Rows are points. Two turns around zero, p and q, are shown by what they do to some points. Where does a point land after both, in the order given? Backwards means that the second turn is done in reverse. Each puzzle has new turns, and all numbers are rounded.

Turn p:
[0.33, 0.04, 0.06] -> [ 0.04,  0.32, -0.10]
[-0.36, -0.25,  0.12] -> [-0.09, -0.42, -0.15]
[ 0.28,  0.16, -0.29] -> [-0.08,  0.35,  0.25]
[-0.25,  0.05,  0.11] -> [ 0.13, -0.25,  0.01]
Turn q:
[-0.04, -0.20,  0.46] -> [ 0.15,  0.30, -0.38]
[-0.04,  0.29, -0.20] -> [-0.24, -0.06,  0.25]
[-0.21,  0.08, -0.11] -> [-0.01,  0.10,  0.23]
[ 0.29, -0.18, -0.15] -> [ 0.11, -0.34, -0.11]
Where do these land?
p, then q: [-0.29,  0.04, -0.09] -> [ 0.23,  0.07, -0.19]
q, then p: [0.00, 0.11, 0.18] -> [ 0.04, -0.08,  0.19]
q, then p: [-0.30,  0.06, -0.09] -> [ 0.30,  0.03, -0.11]
p, then q: [0.65, 0.04, 0.02] -> [-0.59, -0.01,  0.29]
q, then p backwards: [-0.06, -0.26, -0.01] -> [-0.01,  0.19,  0.18]

Turn p:
[-0.04,  0.05,  0.49, -0.04] -> [ 0.04, -0.32,  0.04, -0.38]
[ 0.45,  0.23, -0.34,  0.16] -> [0.48, 0.19, 0.04, 0.37]
[-0.24,  0.05, -0.29,  0.05] -> [-0.22,  0.15,  0.17,  0.22]
[ 0.02, -0.08, -0.05, -0.20] -> [-0.03,  0.17, -0.10, -0.10]
[-0.19, -0.24,  0.20,  0.04] -> [-0.25, -0.21, -0.13, -0.11]
Turn q:
[-0.20,  0.25, -0.02,  0.19] -> [-0.08,  0.24, -0.21, -0.17]
[-0.35, -0.05,  0.24, -0.33] -> [0.45, 0.26, 0.10, 0.09]
[ 0.12, -0.38,  0.35,  0.05] -> [ 0.27, -0.34, -0.16,  0.27]
[ 0.14,  0.15, -0.05,  0.05] -> [-0.12, -0.07,  0.01, -0.17]
[-0.05,  0.11, -0.24,  0.28] -> [-0.33,  0.12, -0.15, -0.04]
[ 0.34, -0.07, -0.28, -0.24] -> [-0.20, -0.22,  0.41,  0.02]
Where do these land?
q, then p: [ 0.05,  0.19, -0.01, -0.14] -> [ 0.04,  0.05, -0.01, -0.23]
q, then p backwards: [-0.09,  0.15, -0.42,  0.38] -> [-0.37, -0.36, -0.17, -0.22]
q, then p: [-0.10, -0.08,  0.30, -0.13] -> [ 0.30,  0.02, -0.16,  0.09]
q, then p: [0.25, 0.11, 0.20, 0.23] -> [-0.17,  0.28, -0.25,  0.03]
p, then q: [-0.12, -0.37, -0.07, -0.34] -> [-0.12,  0.45,  0.21, -0.10]

Turn p:
[ 0.19, -0.18,  0.06, -0.42,  0.24, -0.24] -> [-0.01, -0.01, -0.30, -0.10, -0.12, -0.50]
[-0.09, -0.10, -0.28,  0.24,  0.23,  0.32] -> [-0.43,  0.05,  0.22, -0.18, -0.06,  0.20]
[-0.09,  0.24, -0.27, -0.19, -0.05,  0.03] -> [-0.13, -0.09, -0.29, -0.03,  0.21,  0.16]
[ 0.07,  0.20, -0.13, -0.22,  0.06,  0.21] -> [-0.15,  0.18, -0.27, -0.07,  0.11,  0.10]
[-0.25, -0.12,  0.38, -0.03, -0.31, -0.17] -> [ 0.42, -0.08,  0.24,  0.12,  0.25, -0.18]
[-0.22, -0.25, -0.08,  0.15,  0.07, -0.21] -> [-0.06, -0.32,  0.24, -0.07, -0.03, -0.12]
[ 0.15,  0.00,  0.12, -0.10, -0.34,  0.10] -> [ 0.11,  0.19, -0.04,  0.32,  0.13, -0.02]
[0.46, 0.42, 0.31, 0.30, 0.31, 0.03] -> [ 0.30,  0.34, -0.15, -0.15, -0.57,  0.30]
[-0.22, -0.22, -0.11,  0.26, -0.22, -0.08] -> [-0.05, -0.27,  0.34,  0.17,  0.09,  0.05]
Turn q:
[-0.10,  0.36, -0.31, -0.03,  0.25, -0.05] -> [ 0.24, -0.13,  0.19,  0.16, -0.38,  0.14]
[ 0.22, -0.35, -0.23, -0.33,  0.12, -0.10] -> [-0.51,  0.17,  0.16,  0.15, -0.13,  0.07]
[ 0.27,  0.08, -0.14,  0.12,  0.09,  0.24] -> [ 0.06,  0.03, -0.14,  0.39, -0.02, -0.01]
[-0.28,  0.32,  0.48,  0.06,  0.15,  0.21] -> [ 0.48, -0.20,  0.17, -0.09,  0.41,  0.10]
[-0.26, -0.22,  0.03,  0.11, -0.02, -0.28] -> [-0.04,  0.09,  0.14, -0.34, -0.07, -0.25]
[ 0.28, -0.30,  0.08, -0.05, -0.12, -0.26] -> [-0.30,  0.37, -0.12, -0.12,  0.04,  0.02]
[-0.20,  0.41,  0.15, -0.02, -0.08,  0.10] -> [ 0.34, -0.28, -0.03, -0.10,  0.07,  0.20]
[ 0.07, -0.30, -0.07,  0.14, -0.39,  0.15] -> [-0.26, -0.06, -0.38, -0.04,  0.09, -0.27]
Where do these land?
p, then q: [ 0.06,  0.41, -0.29,  0.18,  0.41,  0.03] -> [-0.35, -0.56, -0.08,  0.11,  0.02,  0.05]
p, then q: [-0.09,  0.00,  0.27, -0.11, -0.26,  0.22] -> [0.32, 0.20, 0.09, 0.19, 0.01, 0.15]
q, then p: [-0.22,  0.29,  0.42, -0.31, -0.06, -0.44] -> [-0.07,  0.61, -0.30, -0.11,  0.25, -0.24]
q, then p backwards: [ 0.28, -0.25,  0.02,  0.05, -0.30,  0.15] -> [ 0.13,  0.04, -0.27, -0.39, -0.03,  0.11]
p, then q: [-0.07, -0.12, -0.23,  0.27,  0.04,  0.00] -> [-0.06, -0.14,  0.03, -0.16,  0.27, -0.17]
q, then p: [ 0.17, -0.30, -0.02,  0.16,  0.12,  0.26] -> [ 0.11, -0.32,  0.10, -0.18, -0.21,  0.16]
q, then p: [-0.13, -0.03, -0.17, -0.25,  0.06, -0.21] -> [ 0.17,  0.12,  0.11,  0.07,  0.30, -0.08]

Turn p:
[-0.34,  0.20, -0.09,  0.03, -0.57,  0.17, -0.07, -0.23] -> [-0.25, -0.43,  0.06, -0.07,  0.07, -0.52, -0.04,  0.20]
[-0.18,  0.06, -0.18,  0.29, -0.16, -0.07,  0.14, -0.12] -> [ 0.14, -0.09,  0.13,  0.12, -0.01, -0.25, -0.12,  0.28]
[-0.16,  0.26, -0.07,  0.05,  0.08,  0.22, -0.23,  0.49] -> [ 0.11, -0.44, -0.02,  0.05, -0.17,  0.15, -0.24, -0.36]
[-0.06,  0.03, -0.17, -0.39,  0.41,  0.07,  0.12,  0.37] -> [ 0.24,  0.12, -0.01,  0.06,  0.17,  0.12, -0.09, -0.62]
[ 0.36, -0.43, -0.04,  0.10,  0.02, -0.02, -0.01, -0.20] -> [-0.12,  0.39, -0.19, -0.08,  0.09,  0.19, -0.11,  0.32]
[ 0.25, -0.11, -0.22,  0.28, -0.13, -0.15, -0.07, -0.32] -> [-0.12,  0.27,  0.06, -0.05, -0.15, -0.09, -0.21,  0.42]
[ 0.21, -0.16,  0.18,  0.05, -0.04, -0.07, -0.03, -0.42] -> [-0.20,  0.24,  0.03, -0.18,  0.02,  0.06,  0.19,  0.34]
[ 0.02,  0.35, -0.06,  0.04,  0.02,  0.16,  0.08,  0.06] -> [ 0.20, -0.15,  0.05, -0.19, -0.17, -0.13, -0.04, -0.12]
[-0.06, -0.02,  0.02, -0.12,  0.26, -0.35, -0.15, -0.18] -> [-0.15,  0.25,  0.35,  0.14, -0.01,  0.12,  0.12, -0.07]
[-0.20, -0.18,  0.24, -0.23,  0.49,  0.28,  0.23,  0.37] -> [ 0.37, -0.10, -0.11,  0.01,  0.41,  0.41,  0.17, -0.41]
[ 0.16,  0.01,  0.40, -0.12, -0.37, -0.25, -0.01,  0.15] -> [-0.24, -0.04, -0.33,  0.18, -0.24, -0.05,  0.40,  0.02]
Turn q:
[-0.02, -0.73,  0.15,  0.06, -0.09,  0.17,  0.15, -0.17] -> [-0.11,  0.19,  0.00,  0.68,  0.10, -0.32, -0.12, -0.07]
[ 0.16,  0.28, -0.05, -0.05,  0.80, -0.52, -0.51, -0.04] -> [-0.54, -0.10,  0.55, -0.70, -0.22, -0.07, -0.12,  0.34]
[-0.40,  0.10,  0.12,  0.09, -0.16, -0.40,  0.09, -0.05] -> [ 0.07, -0.28,  0.31,  0.04,  0.33,  0.26, -0.03, -0.17]
[ 0.04, -0.21,  0.08,  0.03,  0.50,  0.19,  0.05,  0.33] -> [-0.29,  0.02, -0.14,  0.12, -0.04, -0.08, -0.04,  0.57]
[ 0.09,  0.09,  0.02, -0.31, -0.21,  0.18,  0.02,  0.05] -> [ 0.10,  0.21, -0.18, -0.04,  0.01,  0.03,  0.31, -0.10]
[ 0.00,  0.17, -0.05,  0.05, -0.24,  0.20, -0.29, -0.08] -> [ 0.35,  0.03, -0.04, -0.20, -0.02, -0.21,  0.05, -0.10]
[ 0.19, -0.15, -0.01,  0.10, -0.15, -0.05,  0.03,  0.16] -> [ 0.13,  0.16,  0.05,  0.18, -0.16,  0.11, -0.08,  0.05]
[ 0.10,  0.26,  0.03,  0.05, -0.18,  0.15,  0.18, -0.12] -> [ 0.13,  0.06, -0.28, -0.12,  0.05,  0.11, -0.09, -0.21]
[-0.08, -0.02,  0.14,  0.09, -0.11, -0.11,  0.14, -0.11] -> [ 0.01, -0.01,  0.05,  0.10,  0.18,  0.10, -0.13, -0.15]
[-0.08,  0.22, -0.42, -0.11, -0.14,  0.20,  0.16,  0.05] -> [ 0.13, -0.26, -0.32, -0.05, -0.22,  0.08,  0.24, -0.14]
Where do these land?
p, then q: [-0.25, -0.07,  0.27,  0.08, -0.21,  0.00,  0.16,  0.37] -> [-0.06, -0.11, -0.06,  0.38, -0.32, -0.04, -0.30,  0.02]
q, then p backwards: [-0.04,  0.21,  0.08, -0.20, -0.20, -0.16,  0.26,  0.19] -> [ 0.04, -0.20,  0.32, -0.05,  0.32,  0.05, -0.03,  0.11]
q, then p: [ 0.30,  0.25, -0.31, -0.13,  0.31, -0.01,  0.04, -0.20] -> [-0.31, -0.11,  0.02,  0.10,  0.28, -0.44,  0.00, -0.12]
p, then q: [ 0.31, -0.38,  0.27, -0.25,  0.00,  0.03,  0.11,  0.26] -> [-0.05, -0.40, -0.41, -0.11, -0.30, -0.07,  0.03, -0.13]
p, then q: [ 0.33, -0.23,  0.17,  0.23,  0.11,  0.05, -0.27, -0.34] -> [ 0.21, -0.05, -0.30, -0.06,  0.16,  0.05,  0.44,  0.28]
p, then q: [-0.18, -0.20, -0.17, -0.24,  0.08,  0.21,  0.09,  0.10] -> [-0.31, -0.08,  0.07, -0.19, -0.09, -0.24, -0.11,  0.04]
q, then p backwards: [ 0.02, -0.10, -0.01, -0.04, -0.26,  0.11, -0.41,  0.03] -> [-0.03,  0.25, -0.07,  0.03,  0.09, -0.14,  0.38, -0.13]
q, then p: [-0.24,  0.16,  0.24,  0.01,  0.27,  0.11, -0.08, -0.32] -> [-0.07,  0.21,  0.32,  0.20,  0.20,  0.18,  0.05, -0.26]
p, then q: [ 0.07,  0.31, -0.17,  0.01, -0.08, -0.06,  0.30, -0.33] -> [-0.07,  0.22,  0.25, -0.14,  0.03,  0.43,  0.09, -0.09]
q, then p: [-0.23, -0.20, -0.35,  0.36, -0.17, -0.44, -0.48, -0.15] -> [-0.42,  0.10, -0.31,  0.08, -0.08,  0.34,  0.50,  0.40]
q, then p: [-0.08,  0.25, -0.02,  0.17,  0.15,  0.17,  0.27,  0.40] -> [ 0.08, -0.05, -0.28,  0.00,  0.14,  0.09, -0.47, -0.21]
